Every row gives one point. The window is the flat piece filled in between its corners: a triangle in 3 columns, a solid with four corners in 4, and so on. A path goes straight from each point to the next, and from the last back to the first. List the points from which the path goes on through the window.
(in the rows, 128 means zero)

Window:
[[180 120 137]
 [195 179 108]
 [ 99 129 143]]
Path:
(1): [212 185 128]
(2): [202 156  68]
(3): [186 161  89]
(4): [189 181 132]
(5): [135 108 172]
(6): [128  95 132]
(7): [ 99 105 137]
(8): [119 137 189]
(9): [193 197 131]
(10): [178 164  70]
(11): [191 160  86]
(12): [192 189 136]
Through the window after points: 3, 11

Window (6 x 6):
[[249 193 165 123 180 146]
 [122 115 132 147 170 144]
 [112 171  55 110 112 129]
 [ 67 170 126  99 104 108]
 [ 64 128  98 183  67 127]
 [ 60  50 102 140  48 118]]
Path:
(1): [ 71 121  96 135 107  86]
(2): [140 146  95 143 142  71]
(3): [120 170  95  98 116 214]
(4): [102 105 124 130  80 163]
(5): [115  93 101 155 108  59]
(6): [144 147  99 125 151  86]
(7): [134 149 116 100 124 206]
(8): [ 57 138 112 120  75 175]
Through the window after points: 2, 4

Window (8 x 8):
[[103 142 156 118 140 117  73 146]
 [ 98 162 168 141  93 130 191 132]
 [ 89 112  99  59 197 144 128 144]
 [100 181 139  89 189  52 132 132]
 [146  65 245 214  82  73 246 181]
 [ 73  92 140 225  24  56 197 175]
 [103 174  69 164 186 129 104 129]
 [165 162  85  76 154  97 104 115]]
Path:
(1): [134 151 126 126 104 121 159 215]
(2): [116 115 149 154 112 109 142 103]
(3): [ 90 124 160 135 141  77 148  55]
(4): [118 182 143 114 137 107 168 216]
(5): [129 184 117 107 142  92 111 241]
(6): [ 96 111 131 109 175  95 118  66]
(7): [100 156 142  98 183  61 136 107]
(8): [113 205 125 104 151  79 132 210]
Through the window after points: 3, 7

Window:
[[124 142 132 143 150 124 103 144 124]
 [145  93 131 129 133 142 148  99 122]
 [111 149 116 124 133 133 140  91 126]
 [153 144 102 126 144 119 147 116 123]
 [135 133  94 139  97 155 129  99 129]
 [ 99   7  96 123 163 137 150 165  98]
 [119 125 120 129  90 144 158 128 135]
 [140 118 110 128 136  82 122 101 132]
 [133 135 122  50 138 130  97 140 126]]
Path:
(1): [120  99 116 124 128 141 140 122 138]
(2): [114 123  98 110 147 143 131 133 177]
(3): [127 136 120 109 118 119 126 134  87]
(4): [124 132 116 138 108 122 144 100  81]
(5): [118 125 111 145 134 138 147 108 149]
(6): [132  95  93 123 132 145 140 121 158]
(7): [126 102 108 124 115 125 138 109  87]
(8): [121 105 121 122 110 130 138 128  77]
Through the window after points: none

Window (12 x 12):
[[100 151 110 160 159  76 150 113 124 202 162 150]
 [103 182 145  96  95  85 116  85 140 137 130 164]
 [118  61  56 174 138 225 135 165  94  84  81 120]
 [152  49  86  88 141  76 239 119 226 107 208 149]
 [118  96 176 180 104 164 108  64 130 163 126 135]
 [ 90 132 172  78 153  88  72 180 133  78  92 146]
 [103 144 128 123 169  67 127  66  66  39 163 175]
 [129  80 127  64 151 144  80 147 150 187 145 118]
 [154 119 156 107 145  84 119 114  72  65  81 168]
 [132  76 179  85 108  90 159 118  80 136 216 145]
 [153 109 169  69 150 207 139 156 209 137 130 107]
 [158 142 115 120 153 102  78 168 144  99 166 152]]
Path:
(1): [118 120 123 131 142 121 142 112 126 156 157 174]
(2): [125 127 120 132 139  94 132 106 124 147 153 106]
(3): [141 134 132 138 127  80 141 111 138 104 138  55]
(4): [113 113 151 116 155 152 140 131 135 144 152 242]
(5): [111 100 149 110 153 149 145 119 117 156 153 222]
(6): [110 110 130 122 130 107 146 104 123 137 131 100]
(7): [134 118 120 101 139  94 132 123 124 110 137  50]
(8): [122 104 129 102 151 136 125 150 133 119 141 183]
(9): [109 116 122 109 155 113 123 129 122 135 155 249]
(10): [123 121 128 126 132  79 127 118 111 122 156 119]
(11): [115 156 126 113 118  89 121 101 127 125 131 102]
(12): [111 142 139 108 117 113 123 110 136 134 134 182]
(13): [122 107 126 109 150 146 113 137 141 129 130 166]
(14): [130 117 123 117 143 126 113 122 134 114 121  90]
(15): [139  95 127 119 151 125 132 131 126  98 132 105]
(16): [117  84 132 115 152 165 130 145 130 131 136 218]
Through the window after points: 11

Window (14 x 14):
[[ 53 160  96 141  62 119 107 120  97  99 103  62 214 143]
 [136  96 137 174  79  60 150 158  93 169  86 163 125 119]
 [133 128  98  69 127  98 107  83  73 178 158 147  44 160]
 [144 211 119  79 126 114 108 137  60 109 133 118 168 150]
 [125 176 120 109  49  81 106 164 128  74 124  63 142 139]
 [152 132 156 200  96 107 137 135 104 116  95  39 159 145]
 [144 132 159 165  59 106  92 124 146 165 134 121 179 148]
 [ 94 155 118 156 183 200 148 169 200 102 174 200 102 122]
 [140 170 146  34 118 156 182 106 109 196 119 176  36 148]
 [164  73 150   7 133 116 156 134  83 179 132 147  81 162]
 [135 140 175  97 179 176 113 114 179  79  83 195  77 109]
 [106 150 149 100 153 194  88 184 129 151 112 175  58 149]
 [ 85 174 156 114 213 135 120 160 207 144 111 161  97 128]
 [ 86 161 201 135  85  97 115 134  83  91 147  83 156 116]]
Path:
(1): [126 141 122  91 110 117 117 133 106 142 127 119 117 103]
(2): [105 139 141 103 116 113 128 123 110 129 124 129 115 210]
(3): [ 83 160 194 113 107  67 165 143  89 105 113 162 133 220]
(4): [133 127 137 124 113 145  96 137 123 141 140  88 124  59]
(5): [120 140 134 114 126 141 113 131 118 164 111 123 133  92]
(6): [ 97 146 152 126 114 120 135 134 116 115 125 146 127 189]
(7): [114 146 142 122 131 116 151 128 150 112 103 176 115 218]
(8): [118 158 121 111 112 138 119 142 118 138 130 114 125 109]
Through the window after points: 1, 3

Window (14 x 14):
[[114  61 128 165 107 160 107 121  77 120 173 111 139 125]
 [ 99 126 180 139  98 249 141  96 124  54  97 185 173 169]
 [ 71 130  60 213 153 124 138  93 188 103 115 184 153 139]
 [136 119 157 130  82 118 121 133 131 198 115 112 184 147]
 [131 164  55 181 130 153 101 135 155 105  77 132 158 147]
 [154 150 217 153 129 123  84 142 125 200 163  92 128 145]
 [180  81  36 192 162 130 176  79 185 126 149 117  95  99]
 [ 53 124 176 130 112 221 135  80  90 114  83 112 137 169]
 [157 146  48 148 154 112 157 113 105 174 154 154 118 102]
 [118  97 182 145 147 114 124 134 107 100  95 124 155 146]
 [ 59 165 177 175 105 224 182  76  95  55 112 111 201 148]
 [145 146 160 132  77  93 103  90 115 143 147 107 115 135]
 [ 90 124 143  91 109 146 122 169 134 121 151 105 146 153]
 [139  79  68 146 195 126  92  66 171 100 150 133 172 119]]
Path:
(1): [135 118  99 160 129 150 143  89 134 129 153 124 141 175]
(2): [100 140 142 150 129 152 131 106 105 108 128 135 173 246]
(3): [ 95 137 148 140 104 169 101 119 128 116  96 137 159  87]
(4): [102 106 141 152 118 168 103 129 147 132 115 126 143  40]
(5): [124 121 113 165 140 146 145  99 120 122 137 125 150 198]
(6): [137  98 108 158 139 138 126  99 124 128 159 124 138 192]
(7): [121 109 122 149 135 129 103 124 146 132 117 130 142  42]
(8): [111 127 122 145 118 155 115 107 148 120 107 132 137  52]
Through the window after points: none

Window, 14 rows:
[[115 108 130  85 101 119  66 143 186 167 182  87 159 119]
 [135 179  75 106  97  85 154  81 176 153 101 141  52 136]
 [201 175 141 178  78  82 156  84 106  69 146 106 109 123]
 [103 151  85 121  87 166 106 172 159  47 155 169  90 113]
 [139 129 203  76  98 119  83 154 114  93  97 146 101 137]
 [169  99 224 126 118 139 145  70 148 166  73 155 138 147]
 [119  61 167 133  48 102 162  97  76 164 159 128 145 152]
 [ 54 161 144 215 111 146  70 126  84 199  93  66 134 147]
 [150 109 132  69 175 138 147 143 130 118 163 122 183 126]
 [199 134 176 168 158 116 107  82  74 111 133 103  76 127]
 [ 88 149 171 107 136 113 106 138 161  94 163  90  97 128]
 [119 170 197 205 159  71  58 150 157 146 117 116 115  98]
 [159 191 149  61 137 184 139 163  60 199 210  62  52 151]
 [121 129 152 165  92 105  56  67 122 105 179 178 215 120]]
Path:
(1): [148 134 161 153 148 117  96 149 148 122 147 123 106 219]
(2): [142 139 151 153 122 117  99 124 111 134 145 111 118 161]
(3): [131 141 152 138 124 119 108 110 104 131 145 106 117  99]
(4): [128 148 160  99 118 141 127 116 111 129 143 107 119  72]
(5): [158 129 133 134 129 128 108 142 127 129 167 124 101 200]
(6): [169 131 164 115 120 140 119 157 120 162 173 109 100 249]
(7): [121 143 166 100 104 140 145  89  85 157 133 110 110  37]
(8): [108 149 142 143 104 136  98 116 116 131 135 118 125 100]
(9): [119 142 119 167 118 127  89 145 132 128 148 133 124 214]
(10): [160 119 173 145 119 119 110 107 143 138 130 150 146 188]
(11): [124 125 183 105 115 140 130  84 114 148 117 123 137  61]
(12): [133 155 155 122 122 124  98 103 111 123 128 113 117  76]
Through the window after points: 4, 6, 8, 10

Window:
[[154 177  65 158 144 164 151 165 122 100 162  71 115 171]
 [161 102 101  97 145 130 153 141  93 150 140 187 129 172]
 [102  70  99  59 127  99 128 117 173 196 131 129  10 118]
 [152 117 128 158 123  37  58 155 149 182  78 105  50  55]
 [142  27  88 120  66 119  76 128 225 119 155  76 109 151]
 [248 235 175 148 153 114 152 105 152 140 152  91  69 170]
 [172 134 152 165 153 223  82 118 122 121 143 177 191 106]
 [102 163 150 104 120 112 203 165 167 166  76 142 100 169]
 [149 149 185  38  76  94  98 113  74 166 141   7 133 149]
 [150 136 100  56 145 159  77 138 185  94  72 158  99 166]
 [136 168  51 173 211  82 137 143 154 157 150  32 138 111]
 [103 171  80 144  90 151  96 122 184 103 129 155 198 109]
 [ 93 139 148 160 104  97 100 172 214 122 168 144 120 159]
 [124 150 117  20 103 177 169 188 114 213 134 159 164 170]]
Path:
(1): [143 124 125  96 113  95 145 150 149 135 165 137 112  99]
(2): [122 103 110  87 117 118 119 157 148 120 153 109 126 116]
(3): [105 117  88 127 120 125  85 115 160 203  93 105 119 150]
(4): [115 141  72 159 135 138  96 106 147 226 127 103 113 207]
(5): [160 153 170  66 117 118 123 172 170  74 134 100 115  63]
(6): [184 142  92  78 133  95 202 155 169  97 163 118 136  71]
(7): [115 165 104 146 137 153  97 144 132 169 124  95 129 182]
(8): [130 142 110 153 144 148 116 130 140 182 117  97 117 199]
Through the window after points: 6

Window, 14 rows:
[[107 125 121 100  67 216 135 104 105 166 152  97  61 118]
 [ 74  88  47 113 163 157 155 129 164 139 182 168  70  91]
 [106 143 102 133 143 173  85  95 144 200 161 112 144 111]
 [163 166 206 136 183 135 127 144 153 134  39  99 147 150]
 [ 80 127 122 118  74 110 145  61 122  92  93 135 126 128]
 [125  82 135  94  79 115  84  51 159  62 146 177  44  96]
 [103  72 167 182 189 129 121  90 115 165 163 106 111 119]
 [159 131 169 125 145  67 131 113 135 121 117 104 104  72]
 [173  82 114 117 144  65 107 145 112  83  92 147  81 127]
 [ 99 124 128 124 144 128 172  75 118 249 123 140 122 102]
 [123  96 171 130 102 117  60 120 225 152 134  90 155 139]
 [137 161 157 168 139 156 158 164 147 148 102 167 175 139]
 [ 96 126 172  98 149 167 121 147  77 186 116 115 114  94]
 [170  72 164 116 178 124 141  85 198 106 147 138 183 111]]
Path:
(1): [123 116 131 148 144 138 148  91 137 195 101 126 123  84]
(2): [ 98 130 145  92 136 114 135  99 120 185 172 137 115 144]
(3): [141 130 156 101 163 104 120 122 163 113 177 128 130 156]
(4): [134  74 142 152 134 145 139  89 152 148  85 136 149  83]
(5): [131 104 160 188 144 168 126 120 147 122  77 156 154  69]
(6): [126 158 133  94 118 119 146 138 142 153 156 146 115 175]
(7): [112 145 153 103 121 107 125  84 127 112 143 133 109 161]
(8): [106  84 117 147  95 130 140  93 151 125  71 121 140  64]
Through the window after points: 1, 3, 5, 7

Window (14 x 14):
[[115  89 167 110 160 186 147 186  70  76 121 137 136  97]
 [151 133  71 122 142 131  92 124 130  93 194 123  93  89]
 [ 99 133 140 166 128 119 189 171 138  95 167 135 141  61]
 [127  47 151 161 175 174 125 127  82 107 180 135 154  44]
 [181 161 102 112 139 126 132  45 115 132 175  56 173 127]
 [119 129 193 191 152 149 143 168  32 107 166 147 115 106]
 [122 147  66 193 125  94 121 120 133 191  50 133 105 143]
 [144  82 146 128 168 163 165 107  86  91 161 215 128 107]
 [ 64 104 138 163 177 110 141 151  47  83 149 148 176 130]
 [143  91 113 114 113  87 130  86 136 155 172  70  90 147]
 [124 160  61 140  69  78 114 146 109 233 109 158 175 142]
 [ 91 161  80 152  33 105  90  73 155 164 107 119 113 121]
 [ 91 171 130 124 140  88  92 115 145 205 111 154 139 109]
 [159  89 187 163 154 103 115 158  84  66 137 153 170 103]]
Path:
(1): [161 152 114 121 136 103 147  86  73 114 130  95 138  82]
(2): [125 107 126 137 147 112 153 136  82 106 134 157 126  59]
(3): [111 109 151 172 159 184 110 133 106 122 167 155 182 132]
(4): [120 136 144 218 138 161 104 152 133 149 190 126 153 162]
(5): [114 131 152 147 131 118 138 136  66 120 132 145 117  90]
(6): [120 111 115 132 149 100 143 138  92 112 118 139 128  86]
(7): [136 132 167 142 122 196  81 142 133 134 174 127 140 153]
(8): [114 115 142 159 157 174 130 143 123 115 163 143 157 171]
(9): [138 117 129 135 144  89 140 124  67 120 143 133 143  64]
(10): [145 148 122 101 147 116 124 136   7 115 139 156 111  55]
(11): [121  94 136 161 133 135 131 135 119 136 152 125 146 118]
(12): [124  89 127 164 109 157 103 131 134 127 191 156 141 146]
(13): [126 129 139 118 148 118 143 137  83 107 138 119 140  83]
(14): [123 112  98 132 120  69 148 140  50 115 120 147 127  83]
(15): [115 130 156 164 149 170 111 137 169 135 182 120 164 148]
(16): [146 128 112 131 140 137 122  91 129 132 178 102 154 136]
Through the window after points: 4, 6, 10, 14, 16

Window, 14 rows:
[[149  22 105 124  75 124 152 174 118  81 140  16  98 160]
 [193 138 145  96  42 100 106 119  29 145 170 115  76 113]
 [217 148 178 175 126 190 167 142  97 179  72  75 136 105]
 [ 68 107  79  75 156  84  52 157 188 109  71 126  84 154]
 [126 139  54 127 106 179 139  25 157  72  60 155 189 100]
 [127 161 149  94  93  82 134  94 107 197  60  54  66  97]
 [ 42  63 139 192 112  73 158 172 123 111 114  72 103 150]
 [123 107  14  99 119  77 211 164 161 148 146 132  97 157]
 [152 177  78 183 136 103  70 177  84 157 151  67  57 113]
 [123  85 141  43 178  89 130 154 138 146 181  37  55 130]
 [165 226  44  78 184  71  49 173 101  64 128 109 160 117]
 [103 175  74 141 208 182 150 136 124  77  17 124  51 114]
 [ 96 188 157 137  35 191 199 148  92 126 152  68  59 139]
 [106 162 129  76  88 150  60 114  22 155 114  74 151 112]]
Path:
(1): [142 145 104 120 130 125 140 104  92 143 128  68 100 185]
(2): [127 115 103 106  83 112 161 202 102 131 146  98 111  28]
(3): [114 141  85 128 140 147 140 136 124  98  78 114 101  75]
(4): [124 148  99 129 142 146 123  73 117 111  78  98 108 214]
(5): [120 156 119 150 143 124 122  92 102 140 122  56  85 234]
(6): [ 89 102  84  94 109 132 142 210 140 111 103  90 119  24]
(7): [123 123  82 119 122 113 131 153 123 102 114 103 125  85]
(8): [134 179  85 126 137 109 114  84 117 126 107  95 113 242]
Through the window after points: 3, 7

Window, 14 rows:
[[147 140 111 116 110 109 139 192 170 124 119  84 163 161]
 [209 139 141 113 138 119 134 101 177 159 115 142 144 179]
 [158 198  80 187 127 152 114 193  51 113 156 184 181 118]
 [185  73 161 204 109 136  69 133 138 238 188 148 165 173]
 [132 168 158 146 118  80  84  99 145 125 181 137 114 179]
 [148 195  91  73 131  99 151 105 146 137 221 107 100 182]
 [110 187 124 172 169 150 103  66 188 127 138 107 193 180]
 [115 125 115 158 143 125 133 144 116  95 113 138  77  83]
 [ 94 163 102 144 114 112 147 180 207 197 105 149 149  91]
 [143 164 132 165  89 148 128 166 168 178 119 106 123 136]
 [ 96 137 132 170  53 200  74 161 135 145 125 127 249 112]
 [118  98 149 141 126 115  60 113  98 209  95  99  95 100]
 [148 166 155 139 113  91 104 171 178 127 197  78 118  83]
 [178 141  90 187 132 131  63 132 164 119 133 143 131 137]]
Path:
(1): [153 142 146 206  69 112 130 110 142 162 127 103 166 111]
(2): [143 148 117 202  76 106 133 129 138 164 118 113 200 115]
(3): [139 157 132  77 167 151  94 166 179 147 153 158  90 144]
(4): [141 136 142  76 166 173 118 185 200 147 158 161 114 136]
(5): [141 170 108 164 105 106 119 117 142 141 165 107 158 155]
(6): [158 182 103 153  84  93 137  97 119 143 140  96 142 116]
(7): [109 137 141 136 167 154  76 176 194 124 128 137 130 152]
(8): [136 147 124 148 128 176  41 168 131 171 136 137 142 164]
(9): [133 134 139 170 104  71 171  58 134 153 142 116 145  75]
(10): [145 140 132 162  89 104 154  97 140 160 138  98 119 137]
(11): [147 169 112 128 155 116  98 147 155 144 155 134 125 152]
(12): [118 144 115 138 141 150  88 176 153 134 127 143 141 130]
Through the window after points: 2
